Each row of a before or after table is a point. One or more steps were done to the points. Then noise was added and the rows were shuffled. The steps act on columns, c1 being the first. Name the steps. A step turns or swaps two columns, mirrors them in a line or flattens them onto one, adds a multiple of one to another, or multiplies or shifts one. Angles are multiples of 10 degrees, from the lower column toward the higher: turns from -170 to 170, lines from 10 to 170 but not 90. Use the fewest steps. Two steps may share a column if one is a turn and the other turns, adds or multiplies; they go together, in the order done. Otherwise the lowest column goes first.
In the rows, 128 means zero.

Before (9 x 3)
[[161 119 103]
 [153 106 137]
 [127 108 143]
 [142 128 143]
 [142 135 114]
 [ 91 113  98]
 [138 129 130]
 [105 130 113]
 [153 138 122]]
After (9 x 3)
[[202 135 138]
 [124 112 109]
 [171 112 128]
 [158 126 129]
 [ 17 157 113]
 [226 152 121]
 [203 119 106]
 [170 142 135]
 [ 59 141 130]]
Steps: multiply c1 by 3; turn c2 and c3 by 90 degrees

Before (12 x 6)
[[133 117 129 137 136  88]
 [101 164 142  47 128 195]
 [157 115 151 103 180 109]
 [152  80 113 148 149  85]
 [140 152 116  81 133 146]
 [140 125 124 110 107 140]
 [116 173 156 111 131 138]
 [181 126 136 111 119 115]
 [140 113 141 127 140  94]
 [ 89 135 107 195 172 129]
 [108 159  91 224 216 122]
 [127 137  90  94 130  92]]
After (12 x 6)
[[111 150 126 176 139 118]
 [158 163 121 220 128  75]
 [122  78 161 149 179 149]
 [119  98  89  32 214 115]
 [118 140 131 149 108 117]
 [148 106  86  63 170 115]
 [157 171 141 146 133 124]
 [123 112 133 112 137 165]
 [ 98  69 130 102 150 168]
 [126 104 148 126 140 160]
 [107 137  99 154 129 174]
 [ 97 134 171 139 119 142]]
Steps: mirror c1 and c3 in the line at 70 degrees; add -0.7 times c5 to c2; turn c4 and c6 by -170 degrees

Before (9 x 9)
[[138 171 105 105 167 127 137 122 111]
 [163  98 134 149  95 103 130 110 159]
 [ 92 153 119 168 108 134 113 187  92]
 [100 156 196 118 131 151  95 110 208]
 [132 169  73 147 112  88 169 131 131]
 [160 189 107 143  63  91 105 129 166]
 [159 107  72 132 107 145 150 117 138]
 [104 139  90  97 134 100  66  85 116]
 [144 116 128 167 145 122 111 118 180]]
After (9 x 9)
[[103 158 199 181  90 151 143 110 205]
 [133 169  75  54 109  81 108 131 124]
 [166 111  71  98 105 150 115 121 125]
 [164  98 131 114  79 104 147 115 137]
 [136 174 105 128 166 126 104 122 135]
 [145 120 131 127 117 119 173 118 180]
 [160 183 107 149  56  93 158 129 126]
 [ 98 137  87 233 132 100 152  85 119]
 [ 92 149 121 124 128 137 173 185  88]]
Steps: multiply c7 by 1.6; turn c4 and c7 by 120 degrees; turn c5 and c9 by 30 degrees

Before (8 x 14)
[[157 142 144  54 111 111 147 129 183 180 158  86  46  65]
 [132  96 150  99 109 193 165 106 126  96 185 141  84 116]
 [181 126 144 138 128 102 128 134  91 153 172 145 141 164]
 [ 92 112 170 111 122 178 136 129 166 125 104  93 138 116]
 [100  90 165 112 121 116 178 158 133 116 154 131  56 103]
 [164  89 119 142  92  76 164 164 150 157 109 118 118 117]
 [133 172 133 138 114  96 135 120 152  93  71 187 119 211]
 [ 86 106 126 164 139 115  91 132 101  84  77 122  89 111]]
After (8 x 14)
[[100  75  61 112 125  76 124 160 130 118 160 130 103 136]
 [160 129  58  51 110 108 116 131 180 182 183  85  80 125]
 [132  93  87  95 108 100 197 102 122  97 172 142 116 166]
 [182 117 145 137 129 122 103 135  88 155 137 150 128 176]
 [130 158 133 138 112 116  99 119 151  91  46 187  95 117]
 [ 84 111  83 165 138 160 108 130 102  80 105 124 130  81]
 [164 104 109 138  94  84  83 165 149 152 122 118 156 105]
 [ 96  91 145 109 116 129 177 127 165 126 115  90 109 104]]
Steps: turn c2 and c3 by 40 degrees; turn c3 and c13 by -70 degrees; turn c6 and c7 by 80 degrees; multiply c14 by 0.7; turn c11 and c14 by 50 degrees

Before (8 x 20)
[[117 118 146 104 102 112 147 123 109  98 136 104 125 124 105 147 125  99
  155 135]
 [149  99 152 121 103 123 145 104 157 128 108  73 140  95 128 118  62 106
  111 109]
 [161 103 121 130 167 114 147 113 143 124 119 157 162 113  72 114 138 121
  145 135]
 [102 155 147  96 136 119   7 123 146 171 152 154 100 112 178 136  87  92
  140 136]
 [153 141 154  98  99 112 160 137  49 113 153 164 134 128 104 116 144  94
  133 136]
 [148  77 120  97 119 183  97 169 141 154 176 159 171 134  99 104  89 138
  138 132]
 [157  72 150 145 168 118 126 219  52 136 127 121 148 134 134 101 136 106
  151 138]
 [160 111  76 144 102 134 132 148 134 108 158 135 171 137  91  98 123 105
  156 116]]
After (8 x 20)
[[148 122 154 122  91 126 145  99  95 132 110  69 140  92 124 134  65 123
  147 108]
 [155 191 154 148  98 115 123 186 167 100 130 119 147 131 135  69 134  56
   83 139]
 [147 143 125 101  74 179  98 165 102 139 179 162 170 131 100 120  94 100
  115 133]
 [162 175 119 134 127 116 149 116 106 125 116 159 159 116  70 136 133 134
  113 141]
 [117 109 146 103 108 108 142 108 152  92 135 102 122 124 102 143 125 123
  106 138]
 [ 99 121 147  95 155 120   7 101 116 156 148 157  97 109 180 148  86  86
  119 133]
 [154  99 153  98 124 112 161 112 183  99 149 165 133 126 105  72 145 108
  103 134]
 [154 114  75 138 101 132 132 131 105  95 158 140 172 135  92 123 123 115
   98 113]]
Steps: mirror c2 and c5 in the line at 60 degrees; turn c8 and c18 by -40 degrees; turn c10 and c18 by -30 degrees; turn c9 and c16 by -140 degrees; turn c16 and c19 by -160 degrees

Before (9 x 32)
[[124 188 174 116 112 144 161 122  89 198  70 179  27 116 126 124 143 118
  108 144 165 172 107 143  88  72  56 121 132 196 181 176]
 [116 122  88 104 120 114 140 102 145 112 140 153 154 113 145  99 126 114
  116 146  92 151  84 143 148 142 114  78 123  46 142  80]
 [ 80 132 193 107 165 108 164 146  24 193 103 189 101 145 128 127 184 130
  120 170 126 215  97 150  91 104  79 111 141 173 121 157]
 [ 97 161 170 128 126 146 134 131  96 213  90 157  46 142 155 138 118 124
  103 154 123 202 156 132 112 115  99 129 162 150 131 140]
 [166 122 137 158 142 100 141 147 199 137  93 136 136 141 129  72  96 142
  126 129 136 155 116 148 127 106 169  69 146 123 137 102]
 [135 153 106 109  85 141 146 106 173 101 158 145 218 154 147 109 110 111
  134 123 139  93 134  75 139 163  99  74 123  87 155 113]
 [166 117 129 106 120  88  99 143 167 135 152 129 185 110 158  81 156 160
   91 154 145 127 126 124 130 122 142 119 142  97 186 113]
 [179 122  82 129 142 121 114 103 160 119 158 119 172 141 154 120 169 151
  141 121 151 128 104 110  90 110 124 144 108 109 145 116]
 [145 189 137 135 145 115  68 125 187 173 128 130 178 116 120 126  99 115
  142 139 112 114 100  98 133 119 115 108 115  74 185 112]]
After (9 x 32)
[[163 131 139 161 108 104 140 157 199 135  91 137 126 112 126  69  96 136
  124 126 139 162 108 148 129 106 124  65 146 126 142 109]
 [ 80 171 193 101  80 110 165 148  27 191 105 191  95 126 128 126 185 111
  117 172 124 219  83 150  97 104  26 109 135 105 123 156]
 [133 120 112 113 155 140 127 109 171 104 157 143 212  89 155 109 118 107
  144 136 140  93 209  78 143 162  45  77 116 164 153 113]
 [147 106 139 132  95 111  72 124 190 175 131 126 173 125 121 124 100 145
  140 141 114 112 131  94 134 123  65 104 115 210 184 117]
 [179 120  81 136 109 120 120 101 160 115 160 118 162 109 151 118 170 155
  139 125 144 122 130 110  93 110  72 143 111 128 149 120]
 [122 213 180 118 115 149 148 118  89 201  64 178  12 157 132 124 146 105
  108 144 167 171 197 148  97  72  10 119 134 150 185 182]
 [119  50  86 101  92 107 131 105 148 111 134 153 144 111 151  97 129 108
  114 146  92 149 205 144 149 141  73  75 121 161 143  83]
 [ 99 169 174 124 153 149 129 129  98 219  90 161  33 125 156 133 124 122
   96 152 123 196  97 132 119 116  54 129 156 150 131 136]
 [168  88 129 104 128  83 122 142 163 139 159 134 178 129 159  79 150 175
   90 156 154 133 147 124 129 130  94 115 141 138 186 114]]
Steps: turn c14 and c30 by -160 degrees; turn c2 and c30 by 60 degrees; turn c5 and c23 by -120 degrees; multiply c23 by 2.5; turn c7 and c18 by -30 degrees; shift c13 by -10; shift c27 by -50
